Each row is a point. A path goes straight from each point to the next, and from the last back to the first. The post is the endless flat space through its rows: a point in 2 columns, a line in 3, a plane in 4, and so on, so that a path can go around it. How many times does the path go around the post? Going back the other way cancels.

Post (1 x 2)
[[13 12]]
Path (13 x 2)
[[ 39  30]
 [ 38  43]
 [  5  41]
 [-13  14]
 [  6 -28]
 [ 34   3]
 [ 40  34]
 [ 16  49]
 [ 32  22]
 [ 17 -29]
 [  5  -7]
 [ -2  20]
 [ 17  45]]
Times around: 0

Post (3 x 4)
[[-20 -11 -26  28]
 [-14   0 -20  -2]
 [ 31  14  26 -16]]
Path (28 x 4)
[[  2  54   7 -43]
 [ 48  17  17   2]
 [-33   0 -57  16]
 [ 27  35  41  37]
 [  9  33  30 -43]
 [  1  35   0  21]
 [ 20  33  -9  -3]
 [ 22  37   5 -20]
 [  8  22   0  10]
 [ 28   5  -6  14]
 [ 26 -16  -4  13]
 [ -8 -70 -23  75]
 [-17 -19  27  11]
 [-34  31  -2 -13]
 [-21  11 -28   9]
 [ 64  14  18  16]
 [ 50   0   8 -12]
 [ 23  12  -5 -13]
 [ 10 -29 -24  39]
 [ 46 -44  42  23]
 [-47 -22 -35  38]
 [-38  31   3 -11]
 [ 36  33  26  26]
 [ 15   5 -31  30]
 [ 36 -19  -9   3]
 [-27 -11 -28 -32]
 [-10   2  17 -17]
 [ 13  10  38  56]]
Times around: 3

Post (8 x 9)
[[-10 -20  28   1 -40  -7  13 -11 -20]
 [-39 -25   2 -29 -37  11  -6  31 -48]
 [ 11 -12   4  -6  -5 -11 -18  10 -67]
 [ 34 -28  24 -12  26  22 -50   5 -46]
 [ -6  -7 -24   2   9  13  16  18  11]
 [ 18  63  29  33  -2  26   4  21  37]
 [ 20 -18  -2 -21  -7   4  38  29  -2]
 [  7  25   0 -13  -8  -8   3  18  27]]
Path (30 x 9)
[[ 20   5 -13 -12   0 -20  30  44  14]
 [-38  40  20  48  -9   6 -40 -16 -36]
 [-25 -40 -25  15  14  -4   1  19  17]
 [ 14 -49   8  19 -46  13  74  29 -19]
 [ 27  15 -20  -9  46  -7 -76  11  50]
 [-17  18 -15  16 -12 -34  10  49 -63]
 [ 12  17  15  10 -39  -9  43  42 -14]
 [-18 -24  38 -19 -49  55  27  40  33]
 [-18  -1 -30 -54 -21   9  11  41 -25]
 [ -9   5 -30 -36  12  30   9  53 -49]
 [  2  27 -10 -33  27 -12 -10  47 -13]
 [ 13  18  16 -59 -39 -51  -6  31   0]
 [ -1 -21 -29  35 -42 -27  53  20   3]
 [ 41   5   0  -5 -21   3  40  35 -62]
 [ 33  26  47 -10 -17 -13 -23 -13 -53]
 [-17  -3   7 -19  -8   1  13   9 -37]
 [ 31  53   0  14  33 -24 -34   3 -37]
 [ 12 -36  -4 -25   8   2  18  -7 -12]
 [ 21  18  38  14   1  54  -6  18 -20]
 [-29 -17  17 -37 -59  14   5   9 -68]
 [-40   0   6  20 -21  31 -11  -7 -18]
 [ 40 -36  13 -41  26  12  23  -8  35]
 [-17  27  13  -5 -11 -33 -25  -8  16]
 [  3 -68  20   2 -14   0   9 -13 -19]
 [-32 -23  22 -13 -22  -6 -30   9 -19]
 [-43   5  -1  26  23  47 -42   2 -42]
 [ -4   9 -15 -36   3   1 -16  33 -49]
 [ 16   8   1 -56  23   0  -6  73  -4]
 [  1 -68  -4  -2  -6  14   4  46 -45]
 [ 33 -21   0  -2   0 -21  -7  19 -10]]
Times around: 2

Post (11 x 12)
[[ -3 -14  -2  14  45 -12 -14 -22 -19  -1  -5   8]
 [ 28 -11 -15  -8  69  48 -19 -10  -7   2  28  26]
 [ 19  19  -5  -9  36  41  -1 -16  -3  10  -3  -4]
 [  6  10 -17 -31 -24  -9  26  37   9  -8  -9 -19]
 [  9  32  28  19 -34  28  33  16 -39 -17  22 -12]
 [ -6 -11  35 -52 -31  14  21  -2 -30 -20  32 -22]
 [ 17 -28 -15 -30  28   1   1   5  -3  40  12  -1]
 [  6  -1   8  20 -51  37  54  35  39 -22 -29  -5]
 [-20 -24 -60  15  54  26 -17  22  -7  38  39 -14]
 [-14  35  31  -3 -21  41  28   5 -38 -10  -6  30]
 [-16   9  43  -2   3 -38  12  22  15   2 -11 -21]]
Path (25 x 12)
[[ 15 -23 -37 -32  -9  26   8  51  -7   3   1   6]
 [-40 -44 -11  11  11  23 -11  12  26  12 -21 -12]
 [  1  50  12   6 -26  14  24  24   4 -35 -18   6]
 [ 24  23  42  14  49  48   3  10  33  -1  45 -11]
 [-19  13   3 -16 -29  82  75  40 -41  -7  61  44]
 [ 30  39 -15  -4  67  28  -5  16 -12  14   0  17]
 [  0 -10  -2   3  19 -50 -31  26 -43  42  -1 -57]
 [ 20  -2  24   9  17  90  -8  14  52   3  14 -22]
 [ 35   8  20  10  -8  -1  26  -4  -5  -9 -20  33]
 [ 30  28   1 -29  42  49  -2 -42 -38 -28  19  28]
 [ 10  68  65 -45  27  56  36  18 -36  23  24  29]
 [-23   6  13  -4   8 -20  16  20 -29 -17  19 -28]
 [-11   8   9 -32  33 -27  30  -4  31 -36 -16 -22]
 [-63 -17   4   0 -11  24   9  -7 -68  11  27 -19]
 [ -6  12  24 -46  -2   3  -4  17 -27 -24  18 -22]
 [ -7   7   9   3 -18  -5  -2  -8 -29  -8  16 -39]
 [  0  14   1 -30 -25  30  23   4  35 -17  37 -42]
 [-25  21   1  12 -18  94  41 -21 -28   1  -9  43]
 [ -5 -30  -4 -18  13 -29  12 -38 -51 -28  -8   2]
 [ 41   1   9 -42 -32  53  37  25 -36 -12  13   5]
 [ 35  -1   1   5  -9 -20 -21  34 -20   1  18 -52]
 [ -2  30  16  12 -18  27   7  23   3  21  18 -27]
 [ 22  -5  22 -40 -20  40  51 -16  49 -13 -17  42]
 [ 29  34 -29 -51  21 -13  42  -6 -17  25 -17  22]
 [-10   4   5   5   0  90  50  25  -5  11  -2  43]]
Times around: 4

Post (17 x 18)
[[  1   6   5  -3 -11  14  -7  21 -21  -2 -29  80  12  22   6 -18   2 -14]
 [  7   6  -3 -39  31 -30  -6   6  -5  19 -28  10  24  11  -9  63 -35 -19]
 [ 49   8 -26  64   4 -20  27   2  -7  10   5 -57 -14 -11  40 -51   8   4]
 [ 31   4   6   8 -28   8   9  10  19  -1 -28  24   9  23 -17 -21  14  18]
 [ -2 -26 -31  53   9 -18  14  19 -32 -10  45 -58  19   8  14 -15   9  17]
 [ 12 -16  -1  -3 -32   6  27 -10 -14  15 -39  54 -25   4 -10  -9  26   7]
 [ 13  23   1 -19  26 -64 -24  34  -5  -3 -24  -1 -11  -7 -24  43  10  -2]
 [ 13   9 -39  20 -14 -43  -2   1 -11   8  54 -25  -4  -3  27 -22  -1   4]
 [-14  29 -59  56  -9 -23  24  14 -33   9  23 -58  18 -28  27 -26   8   7]
 [-13  -4  23 -30 -33  -7  20  -2  17 -19 -50  69   5  -4  25  -6   9  -1]
 [-30   5 -32  15  -8  -7   0  17  -8  10  32 -48 -16 -18  20 -37   2 -13]
 [  6  30  30   5 -26  14  32   4  32 -15 -16  52 -23  -1   2   6  41 -15]
 [  0   1   5   4   9 -72 -20  -2   2  17 -23  -9  -4  10 -33  18  18 -33]
 [  9  -8 -12 -21  -4  -1  20   9   4 -36  -3  48  -3  -3 -28 -19   5 -14]
 [-28   7 -43  40   2 -44  21  23  -3  -5  15 -26  -6   6  27 -12 -37  20]
 [  3  -1 -60  36  -4 -11   1  -4 -16 -31  16 -47 -15  18  17 -13   0  -7]
 [  5   8  47 -17 -29  -4  -4 -11 -14 -24 -27  62 -17  -5 -21   8 -26   2]]
Path (23 x 18)
[[ 17 -11  -9  21  -3   3  -8 -15   2 -24  16 -24 -24  24 -59  11  33 -14]
 [ 15  31 -10  40 -27 -33 -14  -5 -11   6   3 -26 -22 -22 -13  -9  28 -12]
 [ 18 -26 -23  12  16  12   6  55 -29 -34  29 -68  73  12  -2  -1  26  -9]
 [ 39  -3   0 -18 -61 -34  33 -66  21 -18 -17  -9 -24   3  19 -16   8  24]
 [  8   7  41  -7   4 -26  -7 -42  22 -40 -23  38  -6  31 -11  37 -44   2]
 [ -4  40   2  20  23 -26   6  35  -7  -1   2   8  -9   9 -10   1 -18   9]
 [ 26 -39  10  57  -1  19  38  29   6  34 -43  26  32  81   3 -22  13  17]
 [ -9 -24  25 -40  -8  -9 -12  34  -4  -3  32  62  -6  13 -19 -45 -18  -5]
 [ 17 -17 -11   1 -23  12   8 -22  -6  43 -43  15   3  29 -17 -31   2  -1]
 [ 27  27  21  86  -7  18  34 -10   1  -4 -26 -15 -36 -12   5   2  23  25]
 [ 16  -9 -39 -39   1 -30  20  22  46  33 -41  35  17  10  39  42 -12 -27]
 [-22  12 -39   8 -12 -24 -13  53 -27   3   2 -31  10  -9  -1 -27 -27 -11]
 [ 27 -31 -19  42 -15 -10 -31  17 -20  12  -8  78 -28  44  15 -61 -41 -30]
 [-10  17 -13  24  -4 -23   2 -35 -20  -9 -40  11  24  -9   3  36   7   6]
 [-24 -37 -59 -10  11 -22   0 -13  -5  14   0 -17  -4  33 -21  20 -19  -9]
 [  0  30  30  -3 -36  20 -23 -19   9 -12   9  20   6  12 -24  -9  17 -10]
 [ 41 -13 -12  74 -30 -39  17 -29   1  72 -58  11  -7   1  37 -34   6  30]
 [ 23  32 -35  41 -28 -29   1  17 -17 -24  24  -8  -7  -7  19  32 -27  14]
 [-37 -27  -5  -8 -31 -26  -5 -15 -48  36  11  23 -18  -9  23  -9 -21 -22]
 [-22  46   0 -33  36 -35  27  55 -10  16 -36   8   8 -22  40  24  16 -27]
 [-23   2 -13   0   5 -27  25   0 -28 -17   3  13   4 -26  37  -7 -21  25]
 [-65  17 -22 -20 -65 -53 -31   9 -63  -5  58  95 -23 -19  -8  17 -20  28]
 [-24   3  -5  22 -28 -27   6  24  -6 -14   8  44  14  -9 -36  -4  28  -8]]
Times around: 2

Post (17 x 18)
[[ 43  33 -17   2  21 -19  19  -9 -36 -16  22  38  -7 -31 -54  15  14   9]
 [ 19  27   1   4  16   3 -21  12 -36   6  -6  16  35  -2 -53  32  -7  -1]
 [ 18  25  50  33 -48  23 -25  40  -8 -24  13 -35  22 -31  -2  -2  15  13]
 [  7 -31 -77   9  58  25  19 -57 -18 -10 -35  53 -15   1   7  -1  26  20]
 [-15   0  11  23   9   9 -14   4 -47  -1 -36   3 -25  -4 -17 -26  18  19]
 [ 10  32  42 -16 -46 -30  17  43  22 -53   6 -53  30 -21 -15 -33 -22 -59]
 [-16  -6   2   7  22  20 -51  -6  11 -15  -3   0  -3   7   7  20 -10  20]
 [ 44   2  37 -12 -35  11  55  14  -2  20  -3 -18 -33  -5  13 -12 -12  64]
 [  9  13 -12  28  -7  30 -12  39   1 -16 -13 -11 -17  13 -13  24  21 -27]
 [ 37 -26 -19   3  -7 -24   8   7   9 -33  -2   5   5  16   3  32  23  27]
 [ -1 -24  11  10  27  -2  30  33  13 -43 -16 -19 -15   9   4   4  35   9]
 [-11  11 -19  13  27 -31   8 -25   3  -5   7 -17  19  14  13   3  -8  23]
 [ -4 -12  10  26   8 -50  33   9 -10   6 -21  16  -5 -34 -28   2  13  -2]
 [ -3   6  11  -6  19 -22 -12   1 -34  -5  42   3  14  -5  -1  -7   8 -52]
 [-17  -7   0  29  23  -9 -18 -10  37  25 -14   6  22  25   7 -14  14  24]
 [ 19  73  22 -29 -19 -15  32  11 -17  48 -13  -3 -15 -34  -3 -13  12 -22]
 [-25   0   9 -24  53 -69 -14  57 -32  -1  10  21   5 -12  16 -51 -39  18]]
Path (31 x 18)
[[  4  60 -10   6  24 -11   4   8 -48  62 -16  -1 -18   0 -49  23   2  11]
 [ 29 -63  -7  25 -27 -41  -3  12 -25 -47  11  16   1 -39  -8  -8   7 -29]
 [ 20   2  21 -30  17 -38  38  48 -29  32  -5  31 -29 -40 -47   5 -16  -7]
 [-12 -19  80  -5 -67  -2  -8  81  -5  21 -46 -11   6 -14 -21 -26  29  -5]
 [  7  24  27 -54  12 -62  71 -17  -8  -1  16  33 -27 -30   1  -6  11   3]
 [ 10   8  49 -20 -10 -31 -29   7 -29 -29  24   8 -10   4  -3  10 -17 -29]
 [ 41  16  42  18 -51  18  -4  34  14  23 -40 -24 -15  10  29 -35  39  29]
 [  9 -15   9 -39  70 -41   5  36 -62 -16  27  -1   9 -40  10 -22  -5  -6]
 [ -5 -12 -15 -30  64 -10   6  18  -4  -1  19   3 -30  19 -37 -28 -20  24]
 [-22  21  -5   8  -9 -31 -38  -7  -1 -20  22 -10  35  -5  -2  22 -15 -33]
 [ 13  49  31  25   6  18 -14  44 -33  -9  32   0  -2  14  16 -16  42  28]
 [-15  28  17  36  15 -17 -38  29  -5   0 -21  17 -13   9 -11  25   0  -6]
 [-11  29  13  -6  30  -6 -25  -4 -27  13 -59   2   2 -16 -22  17  17  14]
 [ 16 -13   4 -13 -18   1  17  -6 -28  14 -26 -23   0  -9  -9  -4 -18  -2]
 [ 37  23  33 -22 -35  15  54  -2 -12  -9  53 -36 -42 -12  21  -6  77  -9]
 [ 54   3  20 -12 -14 -32  35  95 -21 -16  29  31  -5 -33 -19  30  23   3]
 [-20  16 -21  44  12   8  12 -29  28 -32 -22 -33   3  33  13   9 -10  50]
 [ 37  46  12   5  25  -6  33  27 -27 -49   0  -3 -16 -14 -36  24  -8  -6]
 [ 72 -34 -24  -1 -46 -15  -4  14 -11   6 -22  20 -18 -46  33  10   5  39]
 [-10   3  -1 -20  38 -50  12  47  -2  32   0 -27  -1  12  12  -5 -10  33]
 [ 23  50 -20 -24 -28 -26  17 -18 -42  18 -20 -16 -22 -17 -13  53  13  47]
 [ 31  36  49 -27 -12   2  10  27 -61  26  15  46  22 -20 -60   7 -18  15]
 [ 36  58  39 -22   0  10 -25  19  -8 -14 -25  39   8 -31 -60  14  46   7]
 [ 53  16  16  -4 -15 -28  48  59 -17 -48   7  43 -23 -41 -56 -31  40  11]
 [ 53 -10 -51  30 -20  17  40 -32 -39 -20  12  30  10 -21 -45  32  50  10]
 [ -4 -14 -14 -11  28   0   0 -18  -2  16   2   7  -7  -2  -3 -13  -7 -15]
 [ 33  15  54 -13  31 -26  53  36  44  20  20 -56 -49  34   9  13   9  63]
 [-23  30  19 -14  55  21  -8   3 -22   1 -16  -2 -16 -10  23 -39 -15  41]
 [-32  34  26  36   3  -1  -7 -21 -11   0  26 -27  -4  24  37 -15  -2  -3]
 [-39  -5  -9  41   5   3   6   9   9   1 -18  -9 -10  37  -2 -34   6  31]
 [-31  71  -7  25  15  10 -39  30  26  -6 -19 -17  50 -17 -52  17  25  -2]]
Times around: 2
